Every row gives one point. Any point is a mix of the corners, with weights that add up to 1. It lies inside the corners' shape when no weight is negative. Say inside or outside, and name the corners with a negative weight.
In the rows, 128 means zero.

Corners:
(1): [145  53  66]
(2): [172 193  80]
(3): [ 95 131 198]
(4): [142 119 213]
Points:
[114 111 143] -> outside (4)
[119 107 210] -> outside (2)
[153 141 106] -> inside
[127  72 131] -> outside (2)
[161 160 102] -> inside
[130 115 115] -> outside (4)
[156 125  83] -> inside
[152  86 111] -> outside (3)

Corners:
(1): [144 177 150 126  96 142 148 182 197]
(2): [ 88 209  80 125 170 160 115 181  83]
(3): [122 147 113  73 136  60 126 147 106]
(4): [103  55 122 100 108  40 139  82 108]
(5): [167  74 159 178 135 152  44  83 111]
(6): [134 120 119 132 133  60 142 168 110]
(7): [180  91 125 181 108  87  72  69 118]
(8): [149 151 119  52 127 153 165 167  99]
(9): [178  78 110 127 117  71 143 147 249]
(10): [115 164 136  73 149 124 197 131  94]
Points:
[127 147 115 104 135  99 126 150 115] -> inside
[139 150 129 114 138 119 132 131 135] -> outside (4, 6, 8)
[145 128 126 113 124 112 126 134 143] -> outside (6)
[136 132 119 100 130  92 138 151 114] -> inside
[140 104 136  99 118  88 142 134 137] -> outside (2, 7)
[147 125 118 137 125 108 109 118 115] -> inside
[122 195 103  89 141 141 157 180 128] -> outside (4, 5, 6)
[154 104 118 121 125  89 128 138 175] -> inside

Corners:
(1): [217 194 140 103 101 134 197 177 119 152 222 136  77 165 102 160  48  83]
(2): [136 146 116 115 143 142 119 174 119 204 194  52  47 130 180 175  29 113]
(3): [ 91 118 104 168  61 109 111 121 116 191 138 101 159 113 153 173 149 155]
(4): [173  79 108 117 178 135 152 166 143 188 169 162 194 120 127  82  92 160]
(5): [141 183 102  58  38  93 130 151  93 168  13  82  99 207 171 163 150 129]
(6): [ 98 102 105 159 172 224  55  85 103  56 159 186 119  77 118  98 215 195]
(7): [133 111 166 162 148 122  78 120 123 137 102 138 141 208 113 156 185 103]
(8): [162 157 165  53 152  81 158 111  91 176 212  84 153 187 190 118  64 110]
(9): [ 91 121  98 147 111 123  94 151 152 104 141  99 107 143 134 157 196 128]
(10): [174 137 148 110 144 140 160  76 185 142 186 159 125 167 124  59  89 195]
(11): [119 154 140 123  10  56  84 121 102 196 103  69  87 193 165 100 144  31]
(12): [144 118 191 125  76  91 102 149  81 103 109  51  83 106 133 157 165 137]
(13): [ 96  77  96 108 152 167  87  64 146  99 142 118 149  71  77 164 199 101]
(14): [108 103 116 122  77  78 185  83 106 173  87  98  62 170 102 126 193  99]
(15): [ 90 141  92 188 202 132 125 110 121 105 168 121 221 144  86  71  95 187]
(16): [134 117 118  86 203  92  57 138 156 189 165 160 160 133  94 116 115 148]
(17): [126 126 141 139  90 108 155 116 110 134 100 154 109  94 182 167 147  76]
(18): [ 78 144 169  98  62 118 166 160 108 185 128 129  87 194 151 108  86  75]
(19): [145  38  91 123 124 112  55  78 104  67 156 205 148 107  61  73 110 182]
Points:
[135 124 122 113 117 127 129 121 134 138 144 132 110 140 123 108 117 136] -> outside (3, 7, 8)
[117 136 128 121 123 129 124 122 123 166 187  87 116 127 141 125 121 118] -> outside (5, 7, 17, 19)
[109 124 129 114 114 134  89  99 110 101 119 114 117 139 144 129 157 134] -> outside (1, 3, 4, 14, 16)
[108 118 125 131 125 128 104 119 120 141 143 122 144 132 139 124 134 140] -> outside (1, 14)

Corners:
(1): [139  88 137 107 137 132 145 138 211  81  51  65 139 180 113 124 101 236
 179 152]
(2): [166  62 112  46 169  82  61  18 147 211 114 160 160  72 129 109 144  56
 147  92]
(3): [143  67 106  99 115 123 143 132 187  64 109 124 102 141 137 184 158 206
 181 123]
(4): [140 179 153 213 206 103 167  97  89  54 149 193 173 176 185 145 114 100
 130  94]
(5): [155 165 132  27 152 126 134 145 153 167  77 130 132  73 138 199 163  56
 144 106]
(6): [170 149 178  44 124 137  95 108 142 168 161 133 101 118 123 115 126  96
 150  85]
(7): [ 70 127 222 163 203 134 133 161 155 112 145 201 129 134 205 103  57 119
  99  91]
(8): [108 162 168  14 153 115  75 102  95 144 143 160 177  99 121 176  89  80
 145 101]
(9): [140 112 115  96  83  40 132 147 151 149 101 103 107 249 110 123  99 186
 108  81]
(10): [164 104  77  56 178 137  86 114  94 182 106 111 121  83 144 100 116  58
 189  90]
(11): [135 147 161 207 120 121 194 107 112  66  77 184 107  97 145  83  78 111
 137  69]
(12): [ 67 150 156 131 166 183 191  62 124  81 119 171 139 136 166 138 173  83
 130 130]
(13): [142 124  89 132 109  90 126 190 201  75 100  60 116 134 113 115  64 103
 106 176]
(14): [ 70 109 149 134  88 108  86 147 207  81  77  59 157 158 145 142 171 171
 161  96]
(15): [ 94 128 137 215 109 144 122 143  89 174 112 197 122 119 117 107  79 129
 139 107]
(16): [112 122 166  41 138 120  88 138  99 119 122 121 134  82 171 128 162 156
 103 130]
(17): [115 145 248 203 204 131 137  68  31  84 104 174  99 141 114 144  72  78
 128 113]
(18): [102 128 165 153  35 143 179 138 182 103  93  49 133 173 191 159 116 165
 152 138]
(19): [ 97 133 107 131 101 152  77  96 196 138  70  56 144 140 153 171  83 169
 104 101]
(20): [172  91 127  72 105 154 149 206 175  90 108  35 180 170  93 154 117 160
 112 124]
(21): [ 84 150 148 179 186 123 204 101  84 142 189 132 143  99 137 151  98  75
 119  51]
Points:
[119 117 144 112 136 117 117 119 144 119 100 128 141 132 150 134 117 126
 136 113] -> outside (6, 21)
[132 123 142 115 134 116 126 134 146 116 102 115 132 131 137 140 111 131
 140 108] -> outside (12)
[121 133 120 113 132 125 127 136 156 118 110 119 137 140 134 145 104 132
 137 104] -> outside (2, 16, 17, 18)
[127 116 141 115 144 117 124 108 141 119 113 129 134 126 138 136 120 117
 139 110] -> inside
[127 125 144 121 129 114 112 117 141 128  94 123 122 139 145 117 111 126
 131 114] -> outside (3, 8, 20, 21)
[102 148 174 103 193 117 120  70 124 112 137 173 151 140 163 160 147 112
 128  92] -> outside (10, 11, 13, 15, 18, 20)

Corners:
(1): [134 176 168 103 157 134 170 104 191 129 129  67  98 127 119 146  86 109
 183 148]
(2): [135 165 129 105 127 142 184 175  68 123 154 121  73  97  47  81 176 139
 140 191]
(3): [ 63 148 249 151 152 175 105 140 115 167  98 140 189 150 111 127 202 133
  80  99]
(4): [106 130  71  58  90 169 217 104 174  62 116  47  74 117 188 159 123 157
 162 115]
(5): [ 79 153 182 109 164 109 128 154  79 149  82 193 187 159 165  72 115 126
 115 118]
(6): [153 170 194  88 135 104 162 112 126 122 100 209  88 136 112  90  70 132
 124  88]
(7): [116 161 172 196  89 126  98 182 111 178 105 145 134 202 130  87 164 143
 120 130]
(8): [114 123  69 103  73 110 158  50 175 147 110  73  74  86 135 148  93 159
 208 132]
(9): [ 60  93 167 136 177 109  99 124  87 234 151 145  88 172  73  43 166 166
 118 102]
(10): [ 90 161 174 179 112 102  72 165  64 132 167 104 137 186  42  72 135 174
  83 125]
(11): [ 59 109 160 139 204 120 101 175 127 158  71 144  84 120  96 143 128 122
 173 115]
(12): [130 105 105 137 139  83 207  58 178  75 120 134  47 132 167  99 131 125
 245 137]
(13): [126 188 140  70  87 110 185 141  31 151 187  47 138 165  87 134 181 105
  87 113]
(14): [104 142 160  98 140  83  78 174 146 124 151 158 194 164 133 102 176 159
  25 112]
(15): [114  45 102 126 117 125 160  90 138 140 139  72 100  30 149 124  98 114
 118 172]
(16): [ 55 181 158 182 204  97  59 147  87 167  90 125  93 130 146  79 183 149
  94 118]
(17): [ 76 134 129  59  87  83 192  90 181  98  77 124  33 105 129 131 128 111
 153 145]
(18): [112 121 106  75 133 182 111  83 119 105  99 106  71  98 149  75 143  96
 178 129]
(19): [ 72 104 142 103  79 141 144 132 137 124 211  42  24  69 162 155 127 144
 219 149]
(20): [ 58 148 131 165 160 115 131 120 151 128 129 181 126 119 136 124  96  93
 129 129]
(21): [139 126 111  55  97 167 146  79 123 165 131  55  75 130 162 187 125 168
 157 219]
Points:
[ 93 114 146 142 163 117 120 142 114 145 129 144 103 126 121  69 129 132
 135 123] -> outside (3, 8, 13, 17, 21)
[ 95 145 146 132 138 117 128 133 117 139 123 121  98 133 125 103 148 138
 133 132] -> inside
[ 96 156 164 123 132 125  99 152  92 127  90 149 149 150 124 103 139 124
  58 120] -> outside (1, 2, 8, 9, 12, 19)
[ 97 143 156 128 135 113 127 137 112 147 134 123 105 132 111 109 142 140
 127 139] -> outside (4, 18)
[ 93 113 136 145 141 110 120 118 110 149 116 138  71 104 116  89 116 137
 157 146] -> outside (1, 3, 4, 13, 14)
[ 90 132 140 111 136 125 135 123 117 134 129 104  99 120 126 115 141 133
 143 137] -> outside (6, 7)
[ 72 154 141 120 131 124 143 138 100 135 129  78 110 108 137 139 133 135
 134 145] -> outside (6, 7, 9, 12, 14, 18)
[ 97 168 159 127 136 125 119 134 119 130 132 120 124 146 133 107 157 123
 122 143] -> outside (4, 6, 8, 9, 11, 15)
[101 124 127 118 122 123 143 124 134 126 124  99 105 111 140 125 135 130
 140 144] -> outside (6, 9)

Corners:
(1): [240 116 139 102 111 106 137 139  90 130  72 128  79 120 103  95  97 127
  75  95]
(2): [125  93 169  74 168 180 136 171 139 149 190  94 209 120 105  47 123 105
 127 148]
(3): [139 170 128 164 153 142 161 101 114 139  72 156 115   8 106 129 155 148
  54 101]
(4): [168 156 131  62  40  83 128  54 157  68 107 159 129 182 124 176 145 209
 109 174]
(5): [132  97 154 194 140 143  67  65 110 155 173  66 103 119 187  81  97 160
 108  88]
(6): [176 161 132  51 138 121  76 105 124  78 111 101  78 183 177  93 103 155
 133  93]
(7): [135 114 179  76 126 129 163  91  72 154 169 121  95 153 117 193 115 167
 100 118]
(8): [174 153  30 129 113 132 112 162 160 131  94 152  18 107 142 122  77  86
  96  97]
(9): [ 92 160 159  97 125  73 166 156 117 116 144 155  72  99 152 136 113  99
 201 160]
(10): [140 134  72 126 148   7 148 176  98  87  68 178 142 122 174 135 136 133
 147  25]
(11): [138  77 149 183 158 143 103  56 154 159 238 102  97 127 125 115 177 181
 102 119]
(12): [114 119 192 124 129 110 154 111  71 137 187 166 144 139 160 153 162 129
 114  81]
(13): [ 98 118 117  61  83 107 169  88 156  80  68 152 143 169 150 202 185 164
 180 148]
(14): [132 163 132 109 122 133 122 140 127 162  87 107  79 138 113  85 114  96
  64 122]
(15): [125 158  82 223  66 147 140  38 212  62 156 159 154 128  60 107 174 168
 139  96]
(16): [129 188 120 162  99 151 136 102 166  92  98 103 188  90  67 145 195 130
 108 167]
(17): [142 150  87 149 137 104  96  77 105 165 118 154  52 128 128 113 138  97
 101  73]
(18): [133 124 117 104 157 123 206 155 116 105 164 149 167 114 113 102 112 103
 114 167]
(19): [ 82 130 139 165 152  89  79 114 134 132 169 161  57 133 120 159 125  60
 109 130]
(20): [160 135 132 115 149 103 125 127 137 185  89 142  83 191 131 144 119 137
  98 128]
(21): [125 143 145 138 105 153 134 148 115  86 122 135 192 131  92 106 184 160
 132 168]
Points:
[137 140 127 129 122 115 123 107 130 126 121 136 105 134 125 129 138 135
 115 114] -> outside (18)
[148 126 135 122 114 125 134  99 127 117 128 118 147 149 122 120 150 153
 113 116] -> outside (3, 8, 9, 19)
[145 146 118 107 121 100 139 120 113 118 104 158  94 135 134 139 129 131
 114 102] -> outside (2, 5, 11, 16)
[139 137 131 127 120 127 135 111 135 113 126 130 133 127 114 133 145 140
 109 126] -> outside (9, 17)
[129 132 132 147 132 150 109 104 141 135 145 117  94 104 108 113 138 121
 108 127] -> outside (4, 10, 12, 18, 20)

Corners:
(1): [116 136 156 136 100 157 179 168  95 113 108  89 139 115 166  90 127 147
 182 159]
(2): [ 99 200 108 110 127 162 128  83 110 106 105 162  77 165 148 127 143 175
  72  97]
(3): [173 176 143 113 213 152 145 141 125 124 174 108 174 173 178  99 145 156
 116 115]
(4): [ 84 132  66 189 145  82 135 140 206 144 213  70 124 145 107 128 178 171
 186 206]
(5): [172 186  98 164 158 142  71 142 128 205 114 121 155 196 150 121  75 159
 139  59]
(6): [ 95  53 119 108  78 166 119 112 159 111 168 126  63 162 130 119 108 135
  94 181]
(7): [ 80 168 178  91 156 213 148 155  98 140  91 140  79 100  86 164 138 141
 135  56]
(8): [ 96 163 140 173 108 130 177  80 151 111 121 176 130 120 165 159 117 143
 106 110]
(9): [100 120  48 116  88 170 167 134  43 150 108 142 102 103 153 138 151 106
  45 190]
(10): [ 94 154 161 166 186 131  91  68 245 210 190 107 129 196 119  96  88  96
 249 115]
(11): [ 72  98 191  84 102 168 148 165 143 161  93  91 111  95  26 124 126 121
 135 182]
(12): [128 119 220 125 144  67 135 131 144  44 190 163 120 140 144 137 170 141
 165 168]
(13): [113 130 106  74  97 155  50 123 198 161  56 157 119 163  96 143  21  72
 108 192]
(14): [165 120 159 153  99 122  78 125 131 105 130  36 104 117 135 105 122 175
 102 151]
(15): [119  67 115 100 132 133 164 173  31  40 138  77 155 109 132  70 156 147
  92 187]
(16): [ 85  77 147 165 110 149  84 170 187 171 104  97 167 141 137  84 114  86
 185 129]
(17): [ 85 170 108 163  95 113 110 134 147 168 184 110 128 147 203 148  51 107
 133  85]
(18): [148  64 151  58  71  59 156 100 146  78 128 136 114 103 127  78 111 138
 169 170]
(19): [201 176 160 107 141 112  95 141  94  45 154 126 227 133 140  94 181 156
  91 136]
(20): [138 119 156  81 109 123 110  92 147 128 125 109 112 188 140 179 108 107
 114 121]
(21): [112  67 117 103  68 117  41 149 107 145 179 125 190 129 143 134 143 193
 138 128]
Points:
[110 119 136 115 116 140 118 126 147 139 129 116 116 143 123 125 109 128
 133 147] -> outside (19)
[121 125 141 128 119 134 127 128 125 119 145 112 127 138 139 120 136 145
 127 136] -> outside (13)
[129 128 116 109 111 137  93 107 142 161 101 117 130 156 139 119  70 117
 110 122] -> outside (1, 4, 6, 7, 12, 19)
[125 119 121 119 113 134 113 126 138 133 136 112 139 149 140 115 115 136
 122 146] -> outside (7, 12)
[108 140 134 125 117 141 128 119 137 129 129 127 120 142 137 128 121 138
 125 133] -> inside
